Rows are points. Before rounding, the points of a table are all equally far from one centre. They may lie mostly on one side of it. Where is the centre, to within rounding?
In the rows, zero is written as 128.

Points (6 x 2):
[[131  78]
 [209  78]
 [117 132]
 [127 150]
 [180  62]
 [167  61]]
Centre: [170 116]

Points (13 x 6):
[[109 111 154  91  78  36]
 [167 138 117 185 171  93]
 [213 113 117  79 128  50]
 [ 75  98 122 111 155  39]
 [136  68 123  88 158  21]
 [ 90 115  53 127  96  52]
 [171  55  85 161 110  38]
 [ 69  98 145 120 161  89]
 [157  68  82 128  49 104]
 [179 135 133 149 168  34]
 [138 154 155  76 158 111]
 [119  62 140 173 161 111]
 [173  52 171 120  95 101]]
Centre: [143 106 112 121 121  86]

Points (14 x 9):
[[142  95  74  65 103  86 165 119  75]
 [173 135 166 138  82  60 195 205 181]
 [102 168 174 101  85 118 113 184  81]
 [152 114 140 121  89 130 156 122 215]
 [123  80 111  51  54  77 153 181 184]
 [183 129 116  64  16 122  98 118 152]
 [187 124  39  98  74 117 137 130 150]
 [186 192  88 102  75  33 126 216 124]
 [153  88  97 130 155  82  90 159 121]
 [181 196  91 120  59  68 158 208 173]
 [145 124 206 137 134 115 116 155 120]
 [ 96 167 173  46  70  34 131 121 146]
 [122  81 159  61 150  85 114 130 129]
 [219 182 125  72  34 109 163 142  99]]
Centre: [157 139 131  98  86  75 137 149 133]

Points (19 x 12):
[[147 143 156 168 151 172 120  64 147 161 112  22]
 [113  79 175  85 121 124 159 116  49 179 159  68]
 [ 62  81 175 124 167 144 208 128  85 176 125  37]
 [110  84 180  53 172 177 110 110  93 150 135 102]
 [ 99  95 180  89 194 141 170 133 106 194  71  61]
 [ 73  65 152  89 140 146 127 128  86 205 155  72]
 [113  99 134 115 135 171 158  31 112 141 118  72]
 [146  65 208 114 101 177 145 183 148 125 155  11]
 [ 99 147 214 167 114 166  90 100  85 123 167  86]
 [ 64 121 137 114 116 116 109  98 177 122 102  17]
 [177  92 117 137  95 130 180 127 128 138 100  70]
 [100 104 112 159  99  90 153 130 133 124 132  20]
 [177 120 200  75 176 162 148  95 131 109 137  83]
 [122  69 170 102  60 144 100 135 158 100 124  23]
 [109  85 192 126 159 117  95 180 177 141 158  19]
 [130 135 151 142 109 181 174 153 139  78 129   7]
 [ 98 133 123 164 143 182 149  88 105  80 125  58]
 [109  98 131 122 157 190  89  98 145 127  90 112]
 [110 128 160 181  86 121 160 149 186 167 148  34]]
Centre: [110 106 183 127 129 149 141 126 128 141 122  62]

Points (27 x 20):
[[ 99 121  68 129 160 170 147 109 191 178 108 168 161 117  70 125 141 139
  191 137]
 [ 67  54 161 122 156 175 102 113 188 107 142 128 169  88 101 161 153 182
  173 102]
 [112 114  98 179 154 159  60 139 187 109 185 170 184 148 101 160 112  97
  166  99]
 [114  52 135 127 163 164 101 149 124 151 152 145 163 149 126 178 164 107
  110 184]
 [ 73 148 141  99 134 168  83 120 169 116 137 161 203 116  88 157 182 131
   59 134]
 [103 145 138 110 182 210 100  45 164 125 112 114 159 145 102 126 136 135
  164 154]
 [ 86 133 139 161 176 151 154  81 149  93 161 116 170  85  83 155 118  70
  156 140]
 [ 71 109 137 141 144 141 105 145 185  86 187 184 165 141  62 129 175  92
  178 143]
 [ 66 171  95 188 160 101  59 184 134  99 154 133 148  74 138 145 124 115
  144 167]
 [ 39 132 137  87 136 101 124 159 202 138 110 171 160 132  74 149 119 111
  191 127]
 [ 52 140 135 127 130 202  84 129 193 113 125 148 164 156 150 162 219 118
  140 188]
 [ 83 134 139 125 111 163  91 145 192 171 144 196 176  53 108 114 129 170
  180 152]
 [142 119 134 159 116 165  77 135 177 149  69 117 123 151  99 197 142 114
  191 133]
 [125  95  81 170 187 189  89  67 182 135  99 167 147 132 138 104 141 135
  180 125]
 [ 86 153  92 126 127 131 115 187 228 146 141 143 135 137 138 189 150 116
  188 174]
 [138 155 106 131  95 143  84  94 169 169 112 150 205  81 157 141 167 106
  149 120]
 [152 139 166 142 137 137  64  88 143 127 175 181 145 100 170 127 128 120
  175 109]
 [122 145  78 183 165 134 146 108 154 134 100 134 123 102 103  82 102 123
  116 137]
 [ 92 108 135 165 178 177 134 160 183  93 128 142 102  85 142 222 142 109
  179 181]
 [ 40 138 152 126 200 200  69 103 177 103 147 148 125 115 142 118 126  75
  136 110]
 [ 45 104  94 178 129 187 139 153 214 115 120 100 147 104 150 125 164 116
  149 163]
 [ 71 133 130 152 140 204  86  81 198 140 108 178 149 101 203 128 132 169
  176 130]
 [ 78  68 156 154 136 188  79 100 168 176  87 188 128  76 110 157 130 162
  123 109]
 [ 83 160 108 112 135 161 100  77 249 115 112 134 155 104 165 135  99 136
  160 120]
 [109 118  88 108 142  95  95 116 147  87 153 154 179  65 133 196  89 152
  165 118]
 [ 99 113 117  75 157 146  62 145 181 128 125 139 159  53 147 164 180 137
  183  85]
 [100 119 132 128 167 129  90 132 131 155 131 230 153  92 122 145 186 112
  202 198]]
Centre: [ 87 130 127 143 152 144  99 125 160 121 119 154 147 113 125 152 142 131
 145 142]

Points (30 x 24):
[[142  51 232  80 160 169 178 136 158 118 116  86 116 163 175  61 148  85
  163  79  90 140 139 114]
 [119 121 110 128 178 152 174 124 106 149 128  68 143 103  84  68  84  97
  101 113  60 176 112 138]
 [103  42 152 120 149 108 146 181  82 151 110  54 152 123 103 154 184  65
  120 107  66 198 182  71]
 [141  63 144  87  79 110 184  84  42 156  77  41 160  96 123 175  94 112
   92  89  78 150 102 129]
 [179  98 118  70 175 114 110  86 141 146 127  92 139 109 141  52 117 167
  188 144  96 220 102  78]
 [116  75 141  64 103 174 162 142  79 117  83 122 147  46  83 156 142  89
  176 143  99 161 217  58]
 [ 99 100 182 136 128 123  69 156  42 134 128  85 136 109 115 126 159 126
  108 149 101 156 116 159]
 [109 146 164 132 130 173  99 104 180  98  82  96  76 186 131 124 134 126
  172  87 125 154 112 122]
 [108  67 117  24 114 181 181 121 126  86  86  30 148  81 144  95 103 110
  175  63 105 201 127 159]
 [156 151 131  99 143 162 212  51  89  86  87  51 169 116  94 154 180 109
  133 131  79 155 141 149]
 [204 177 126  69 146 122 149 159  89 163 153 126  96  75 141 120 184 109
   90 127  90 249 148 121]
 [137 143 162 115 221 159 116 129  83 138  84 119 111 122 100 174 177 121
  163 121 199 179 177  97]
 [202 115 108  84  93 126 137 115 118 120  64  58 108 167  71 160 132 120
  169 131  70 202  96 123]
 [148 184 155  99 162 187 125 133  90 119 109  82  69  45 163 132 119  94
  105  61  74 196 151  52]
 [132 111 222  47 226 166 109 131 144 165  67  73 156 159 193 121 134 140
  151  78 116 147 156  83]
 [127 116 124  10  64  68 153  84  69 109  82  71 135 106  91 172 150 138
  100  73 147 185 177 153]
 [159  92 100  15  84 144 112 152 124 116 125  54 111  93 112 142  55 143
  174  92 108 163 112 142]
 [ 71  73 154  75 161 167 134  98  69  88  33 118 104 160 146 156 100 149
  133 117 108 168 135  73]
 [170 168 155  53 118 151 110 122  99 141  38  86 161 157 126 170 130  54
  131  93 176 203  96  80]
 [203  61 136  86 141 151 157 138  55 162 113  95 148 118  92 162  60 118
  159 143 102 201 190 139]
 [ 91 104 124  51 175 119 177 172  66 106  65 116 117  52 163 139  66 120
  112 117 100 205 162  86]
 [134 167 161 131 150 116 213  95  98 181  82 101 153 169 150  80  93  85
  173 111 142 215 159  89]
 [ 98  93 148  93  76 112 123 157 195 195  78  51 158 117 133 132 145  89
  148  14 125 186 132 139]
 [135 172 132 171 131 120 188 124 149 128  39  64 110 100 124 116 128 143
  175 117 138 152 197  83]
 [229 116 163 107 103 189 139 117 127 171 103  72 142  48 159 140 159  59
  196  60 118 126 161 132]
 [154 122 125  39 114 126 152  60 221 106  73  47 149 136 118 116 137 153
  186  94 158 178 166  99]
 [129  87 157  32  72 124 125 200  78 104  76  17 144 156 131 100 130 141
  125  91  93 160 165 126]
 [124 136 134  70 166 159 177 148 153  90  67  55 140 105 162 106 159  31
  101  46 115 229 169  93]
 [ 80 133 198  55 148 110 166 169  84  78  69  49 105 123 149  71 102 106
  135  89 128 117 160 128]
 [100 111 187 108 106 185 237  95 152 176 124  44 144  97 147 175 121 111
  174  85 116 113 127 139]]
Centre: [140 109 155  74 129 132 149 114 116 149 104  89 123 106 144 132 146 117
 136 100 118 173 150 109]

Points (31 x 24):
[[ 78 150 174  85 125 198 192 138 164 151 124 133 143 211 124 151 113 131
  161  29 154 118  92 128]
 [181 175 186 170 178 152 135  86 164 116 169 133 131 166 159 145 115  39
  106 120  82 162  91 134]
 [164 176 198 118 140 135 160 151 192 100 164  86 175 151 170 129  93  95
  166  70 145 149 100 132]
 [115 180 139 109 113 137 147 149 159  76  75 122 154 174 146 167  93 124
  159  99 103 151 139 103]
 [160 202 152 132 176 160 130 115 177 119 110 186 129 154 179 153  92 140
  103 108 118 148 132 121]
 [197 188 228  95 122 154 191 128 196 141 124 122 124 170 177 155  57 126
  153 116 125 157 115 165]
 [180 164 217 136 169 150 133 120 198 118 128 162 131 136 174 127 122  97
  129  81 134 181 119 155]
 [222 135 182  78 137 202 150 128 147  86 143 178 155 164 148 192 100 129
  104 123 121 164 111 142]
 [124 143 173 111 119 173 164 139 170 110 134 164 101 216 231 177  56 136
  145  62  75 151  89 110]
 [206 166 165 117  95 174 154 166 200 127 124 102 154 203 144 177 137 137
  118 114 167 182  87 131]
 [136 100 208 112 133 193 172 135 207 134  83 188 145 204 141 127 101 120
  153 130  74 162 169 141]
 [127 125 180 124 137 186 144 123 207  78 141 144 160 175 108 174 109 184
  124  86  87 118 116 133]
 [131  91 169  80 142 170 181 195 154 126 113 130 168 141 208 144  90 176
  130 104 132 160 119 153]
 [110 159 219  98 117 174 158 193 167  94 111 158 133 196 150 182  96 113
   75  67  60 183 137 129]
 [134 147  92  87 160 149 138 124 171  91 117 174 113 136 127 117 131 131
  115 162 117 165 119  81]
 [160  81 232 112 125 162 159 220 207  82 139 143 115 200 169 172 113 134
  100  95 140 173 115 155]
 [156 180 172 106 190 214 150 145 183 123 117 100 137 234 133 130  94 124
  145  56  89 177  75 117]
 [205 149 206 154 161 152 118 174 196 150 160 132 137 127 124 159 139 102
  158  52  97 154 116 126]
 [180 111 176 165 162 183 120 176 232 112 169 119 100 205  96 159  81 109
  138  80 124 162  83 167]
 [123 161 203 119 130 137 185 225 190 169  74 144 105 146 143  94 133 150
   96 142 133 166  93 121]
 [134 158 182 137 140 209 188 143 201 142 103 114 105 171 131 163 122 177
  142 112 109 135 131 192]
 [154 125 161 122 165 198 182 134 190 107 178 146 151 140 185 181  86 127
  144  79 100 174 111 120]
 [205 166 148 140 148 191 148 173 211 115 115 104 116 249 165 147 105 109
  145 132 131 134 128 106]
 [121 150 178 188 103 149 145 125 132 165 150  81 176 121 103 121  59 130
  139  90 111  93 102 112]
 [175 176 209 127  90 145 174 154 194  78 132 137 123 206 190 160 112  77
  154 121  80 127 133 150]
 [191 164 213 152 167 128 192 143 186 116 177 133 161 175 150 168  89 138
  134  72 188 139  98 139]
 [115 154 175 140 188 184 100 120 168 163 123 123 173 181  95 156 109  92
  122  71 165 133 102  98]
 [120 138 167 173  98 162 166 154 184 120 125  84 181 165 111 163 113 170
  111  71  91 147 110 148]
 [170 136 162  87 165 160 175 146 171  66 115 168 150 231 148 170  75 138
  151 106 142 205  75 108]
 [138 102 215 114 133 224 125 195 143 138 156 217 169 159 144 164  69 115
  118 107 113 109 127 146]
 [118 116 187 165 100 187 170 157 178 103 131 113 115 134 131 185  61  89
  131  96 112 186 101  96]]
Centre: [139 125 185 115 133 131 145 155 110 156 179 135 101 212 124 125 109 134
 131 126 109 156 117 123]

Points (28 x 24):
[[132 145 137 126  68 108  78 135 168 162 205 116 143 153 131 182 141 132
   95 156 193 188 101 146]
 [114 113  69  96 127 158  92 148 144 171 139 137 130  95 154 177 174 144
  167 130 199 234 147 158]
 [133 112 107 134  50 110 102 177 131 160 177 126 110 128 103 176 127 158
  198 163 194 211 124 156]
 [117 101 110 116  99 136 114 167 155 129 156 107 131 171 125 150 145 149
  182 164 188 215 101 228]
 [149 109 146 160  92 108 133 182 176 129 205 112 112 143 175 157 165 177
   88 148 190 193  90 136]
 [172 121  60 148 125 122 115 127 110 136 178 108 164  91 142 174 137 163
  157 170 120 208  65 201]
 [156 137 100 166 162 155 128 116 153 111 168 115  93 148 144 170 164 155
  145 122 183 233  75 212]
 [178 140  68 117 186 111  82 189 186 142 206  98 143  97 126 172 119 115
  160 132 150 212 109 175]
 [160 103  76 194  92 154 104 147 157 124 162 103 130 162 158 182 145  80
  148 110 162 178 124 120]
 [143 150 113 162  86 135  65 144 146 179 218 112 143 105 112 165 122 117
  168 114 196 168  88 170]
 [186 141  98 110 145  81 115 196 140  89 170 101 132 100 118 124 145 186
  147 149 130 188  87 207]
 [158 115 113 129 156 125 138 136 136 164 173 119 163 139 146 156  82 184
  161 158 208 233 133 152]
 [164 114 140 159 119 156  76 171 157 131 139  84  78 126 125 119 140 185
  150 131 200 203  95 192]
 [161  75  96 122 173 116  84 133 124 114 211 135 151 116 100 120 133 154
  148 139 182 198 125 229]
 [148 118  81 121 160  88  78 179 134 158 155  87  59 101 126 149 140 120
  148 120 178 238  98 194]
 [191 139 117 135 152  88  80 178 175 173 162  90 148  93 131 147 120 111
  195 142 187 232  82 184]
 [160  66  99 108 120 133 108 106 105 142 160 114 135 160 108 139 157 159
  156  91 191 223 133 148]
 [150 132  82 158 114 141 136 172 151 144 196 143 154 138 185 211 163 195
  165 124 107 182 128 172]
 [167 117 125  90 141 166  75 132 175 122 178  69 128 110 133 149 178 171
  140 144 153 181 101 228]
 [120 144  65 117 137 151 111 160  85 129 146 117 125 107 172 161 157 138
  155 101 135 219  79 138]
 [135  92 110 162 142 166  75 113 133 142 156 106 130  89 140 171 194 196
  125 160 175 201  84 202]
 [146 141 105 127 101 152 117 159 132 101 149 115 117  91 150 177 155 148
  155 117 207 249  92 149]
 [125 106  97 147  79 138 101 168 147 130 191  95 124 101 157 101 172 156
  149 127 194 142  82 182]
 [190 176 130 160 120 120 125 142 172 114 195 114 100 112 128 150 124 153
  129 154 203 239 149 207]
 [150 120  75 170 126 132  88 163 113 156 160 101 147 123 153 150 167 160
  145 113 159 168  60 211]
 [133 159 121 103  67 142 140 203 183 147 172 144 117 125 136 124 143 167
  121 141 171 167 109 190]
 [125  94  87 111 163 114 120 144 149 125 225  89 160  97 126 193 183 170
  182 115 181 188  97 142]
 [173 130  88  84 164 156 116 185 137 179 162 111 116 102 143 146 187 162
  164 157 194 212 136 173]]
Centre: [135 114 148 148 142 108 121 135 156 144 160 130 118 104 131 145 152 125
 155 143 124 181 133 154]

Points (30 x 24):
[[ 80 120  76 123  66 114 155  94  98  91  68 114 158 114  89 151  87 124
  199 126  74  87 124 113]
 [ 58 117 125 182  60 123 107 127  84 135  81 170  85 150  87 137 140 167
  176 109  75  67  76  77]
 [106 101 112 122  79  62 184 103 151 166  88 217 105 179 105 113 102 152
  153  48 142  59 146  68]
 [143  76 162 157  42  96 109 102 158 104  64 151  86 195  62  70  75 179
  172  97  65  67 172  82]
 [ 85  85 109 193  57  93  56  78 145 118 112 189 110 126  91 145 108 196
  144 149  85  52 154 128]
 [134 187 106 157  80 140 115 109 156 118  53 118  74 145  29 129 151 170
  158 101  82  47 142 147]
 [185  53  87 123 101 139 140  99 102 148 101 153  82 141 138 121 133 205
  190  93 115 131 158 170]
 [ 70  97  82 173  47 149  92 124 165 108 137 169 137 150  47 114 147 136
  137 109 105 101 116  69]
 [142 131 157 155  98 112  53  70 125 127  54 110 126 146  26 101 117 140
  154 148 118  52 170  74]
 [157  81 115 115  91 168 116  69 187  80  90 176 112 156  25 102 173 144
  159 122 120  75 164  58]
 [103  73 176 127  57  79 112  83 127  78  55 143 180 143  76 148 130 143
  193 131 134  56 132 163]
 [166 132 142 157 113 147 149 165 125 151  88 166 123 171  76  99 214 152
  157 122  51  41 202 100]
 [155 126 148 190 135 138 114  85 157 100  69 182 110 247 134 134 146 194
  137 109 112  40 157  42]
 [170 124  67 152  87 127 122  94 166 164  34 177 103 158 140 135 114 167
  186 174  98  47 137  69]
 [151  81 149 191  76 118 133  92 148 120 121 154 128 210  34  82  98 158
  152 125  87 125  97 129]
 [ 81 131 159 111  74  71 164 125 141  78 100  82  92 177  51 119 163 135
  175 159  64  58 153 101]
 [132  82 126 158 110 111  73  90 111 117 133 156 160 178  65 155 199 117
  124 138  49  89  89  95]
 [176 113 129  93  51  70 122 116 119 151 148 142  94 230  96 163 116 131
  140  98 110 138 186 174]
 [103 113 118 187  55  87 129 151 120 137 134 137  41 141  98  71 122 148
  151 140 103  65 135  78]
 [135 100 158 175  44  62 125  42  95 102 125 155  91 135  98 106 166 137
  171 135 101  28 141 104]
 [ 66 115 147 177  74  84 137  93 189 124  54 138 108 160   7 120 134 154
  121 141  79 131 130 112]
 [ 91  99 159 150  88 126 127 125 151  66 137 168 123 130  64 108  52 168
  119 119  89  82 110 146]
 [170 115 157 162  40  91 124 138 124 198  80 159 108 159  72  82 133 159
  162 132 108  62 120 157]
 [105  89 108 104  42  97 135 139 154 161 110 136 145 218  73 120 132 144
  126 133  75  82  97 168]
 [ 95 140 119 193  69 118  78 107 113 157 113 103 108 186  29 123 116 141
  165 105  61  54 151 104]
 [145 143 116 163  91  93  81 107 174 158 122 197  94  89  63 167 115 119
  105 122 105  77 121 146]
 [ 92 115 153 157  27 162 105  73  94 105 101 209  83 146  71 135 153 132
  217  99 136 121 184 137]
 [147 125 181 181  89  89 112  93  97  95  89 213 152 129 131 106 230 136
  156 132  97 137 111 103]
 [130  98 131 125  25 119 145 168 161 112  92  95 104 167  39 122 133 134
  110  67 117 116 137  86]
 [153 118 147 194  74  78 114  51 160 139 103 133 166 183 121 101 194 174
  150  39  61  69 190 111]]
Centre: [122 120 143 133 102 114 120 103 146 122  90 153 114 163 120 136 140 143
 154 110  98 108 161 109]

Points (28 x 24):
[[ 53 126 142 163 181  64 156 152 167 177 152 159 109 127 157 174  43 120
  139 128 153 163 168 123]
 [ 92  95 115 185 185  48 167 126 139 182 125 167 122 110 135 159  41  85
  120 106 132 178 150 150]
 [ 57 121 127 177 182  66 161 147 139 178 142 150  90 116 121 125  17  98
  116 122 154 165 148 124]
 [105  74 117 172 179  50 168 100 179 138 124 134 131 131 152 134  37 114
  104 109 179 168 183 101]
 [ 91  83 114 157 189  62 143 129 144 153  93 160  91 104 135 130  36 105
  126 123 143 170 174 109]
 [101 116  96 160 163  29 163 132 153 179 136 161 123 119 165 131  28 128
  126  97 145 159 152 112]
 [ 87  88 108 159 194  36 162 119 153 141 142 150 131 122 151 155   7  96
  145 123 156 164 134  99]
 [ 89  93 140 193 222  68 174 121 139 154 156 132 113 157 112 129  29 126
  143 114 140 165 164  98]
 [ 87  97 128 183 179  28 144 110 144 139 158 143 127 138  98 142  48 108
  131 134 161 181 128 145]
 [ 83 102 135 162 156  72 180 149 157 168 137 140 101 122 157 137  37 124
  174 127 149 178 170 136]
 [107  80 145 188 176  48 163 121 150 154 115 148 113 119 132 152  18 118
   86 151 170 163 147 126]
 [ 67 107 141 201 185  35 178 129 124 163 149 154 108  92 145 151  42 130
  144 138 183 180 141 119]
 [ 76 107  98 172 200  69 188 154 153 156 128 173 110 125 153 116  41 105
  140 111 150 163 169 122]
 [ 90 103 144 177 158  85 129 107 163 155 132 153 119 157 140 150  39 121
  136 121 156 210 139 109]
 [ 79 111 145 202 163  77 151 118 154 187 140 128 109 153 127 146  38 140
  167 131 148 142 179 103]
 [ 66 117 138 182 173  64 150 153 132 173 120 176 104 140 137 136  75 118
   98 132 163 190 167 137]
 [ 70  77 138 168 186  39 156  89 144 184 136 119 106  93 125 138  39 128
  133 104 159 157 144 121]
 [ 57 130 141 170 203  97 184 127 136 129 142 139 123 108 162 130  26  71
  135 123 158 175 147 125]
 [ 96 104 145 163 151  18 155 110 160 168 126 167 127 132 155 168  32 105
  127 114 158 166 139 110]
 [ 73  80 115 181 190  53 142 109 148 153 152 145 128 151 172 155  36 148
  156 104 156 160 146 124]
 [ 91  89 119 186 197  55 164 142 154 139 137 155 119  67 151 144  16  99
  142 105 119 158 156 116]
 [ 84  98 110 191 196  62 151 134 139 191 121 145  95 116 130 167  16  97
  123 147 154 136 129 118]
 [ 67 116 154 203 172  57 193 160 134 164 133 149 115 144 166 158  69 111
  175 113 157 171 135 130]
 [ 61 104 125 189 176  72 157 151 172 173 138 143 126  92 184 125  38 133
  149 101 193 153 169 114]
 [ 99 125  89 181 188  71 185 135 156 197 139 140 103 135 153 153  32 103
  110 119 152 170 135 110]
 [ 66 114 146 170 179  57 141 119 155 178 130 152 135 121 157 131  34 130
  157 141 177 165 154 135]
 [ 83  79 145 202 184  47 189 110 160 162 126 145 127 127 135 138  37 128
  110 134 173 178 145 109]
 [ 74 101 126 175 191  62 172 139 152 138 113 149 109 108 148 110  35 106
  133  92 123 164 166 131]]
Centre: [116  95 140 175 167  90 146 137 125 149 162 136 126 111 148 141  89  99
 124 114 162 130 141  98]

Points (31 x 24):
[[133 137 123 142 132 111 212 221 151  93  58  62 133  54 147 146  91  94
   59 241 164 100 112 141]
 [105 190 185 104 107 122 124 244 136  91 105 116 152  67 125 160 113 172
  132 141 126  84 115 136]
 [151 108  81 193 120 202 157 188 163  92  56 155 134  68 189 182 177 143
  118 158 147  64 141 125]
 [154 145  89 102  88 101 177 204 179 114 113 137  83  74 110 128 131 148
   79 212 109  53 140 178]
 [133 166 138 197  87 149 208 177 137  43  65 105 125  52 152  94 120 175
  101 200 131 109 193 181]
 [130  89  96  96 177 150 168 179 135  92  17  90  77  64 195 119  88 161
  138 139 155 100 153 198]
 [137 181  95  99 123 102 165 209 163  90  81 132 121 105 153 204  67 120
  126 201 164 179 188 178]
 [139 169 156 172  72 107 122 160 140  73  73  98 135  32 112 170  85 140
  183 236 155  68 138 194]
 [ 71 167 119 141 103 150 185 170 142  57  42 114  75  73 147 165  80 198
   96 216 173 106  98 216]
 [116 201  86 142  77 102 183 209 144 112  85 137  53  70 169 104 127 117
  104 221 168  82 165 162]
 [133 105 116 137 128 165 154 188 116 110  83 146  69  53 135 162  92 206
   70 230 125  89  90 183]
 [191 175 175 178  83 121 122 177 174 128 131 127 116  76 146 180 118 152
  126 170 103  36 164 171]
 [183 200 129 145 105 128 151 166 152  85 105 109 173  45 151 143 117  98
   94 187 179 158 148 129]
 [133 179 105 137 116 176 186 158 144  63 126 123 110  95 127 112  83 130
  116 248 165 153 133 101]
 [145 168 116 184 157  63 159 226 131  96  44 128  39  72 191 158 111 167
  150 161 184  84 137 188]
 [120 202 120 184 135 137 195 176 165 140  47 163  97  69 141 145 112 131
  131 227 207 112 184 135]
 [141 139  97 119 132 117 183 178 174 111  48 153 130  37 194 162  60 170
  101 199 208  96 168 196]
 [135 131  89 140 115  98 181 187 192 101  66 121 128  48 179 230  53 137
   66 172 167 123 171 128]
 [168 151 105 152 133 181 116 205 173  67  88 108  90  65  86 167 144 205
  151 203 168  89 149 113]
 [154 150  80 125 184 147 160 219 172 160 101 120 148  45 162 167 139 144
  113 228 149 112 111 134]
 [128 148  97 147 134 111 133 210 168  53 115 111 142  35 191 135 137  89
  115 204 217  98  97 194]
 [164 139 125 156 158 167 183 209 159  67 108 139  92  13 190 167 121 135
  140 215 177  44 119 141]
 [134 144 108 176  97 167 120 150 130  67  63 111 146  53 125 224 112  66
   92 177 191  98 167 153]
 [151 132 194 156  92 137 197 233 151  83  65 121 134  64 118 183 113 182
  127 212 167 119  93 182]
 [122 138 102 108 141 168 139 175 169 101  48 171 110   7 149 130 155 100
  131 186 139  90 167 169]
 [129 141  53 137 159 159 142 187 162  96  77  99  67  62 107 117 128 164
   70 227 196 127 154 157]
 [171 164  88 148  93 198 104 192 145  84  93 141  85  33 156 125  70 161
   85 184 142 105 149 165]
 [ 76 142 162 178 129 120 201 189 206 110 108 123  63  60 111 114  83 129
   74 193 183  98 135 114]
 [144 120 150 122  92 121 161 162 130  96  21  73 130  36 157 116  94  81
  103 206 182  72  93 147]
 [153 222  88 145 134 161 161 113 147 109  82 114  69  63 101 160  81 136
  148 152 174  94 153 173]
 [138 182 110 181 157  93 106 245  92 101 102 123 118  70 149 117 142 105
  129 201 154  78 154 109]]
Centre: [118 130 124 157 126 127 147 171 151  97  88 104 109  98 156 156 110 141
 127 178 149 101 140 155]
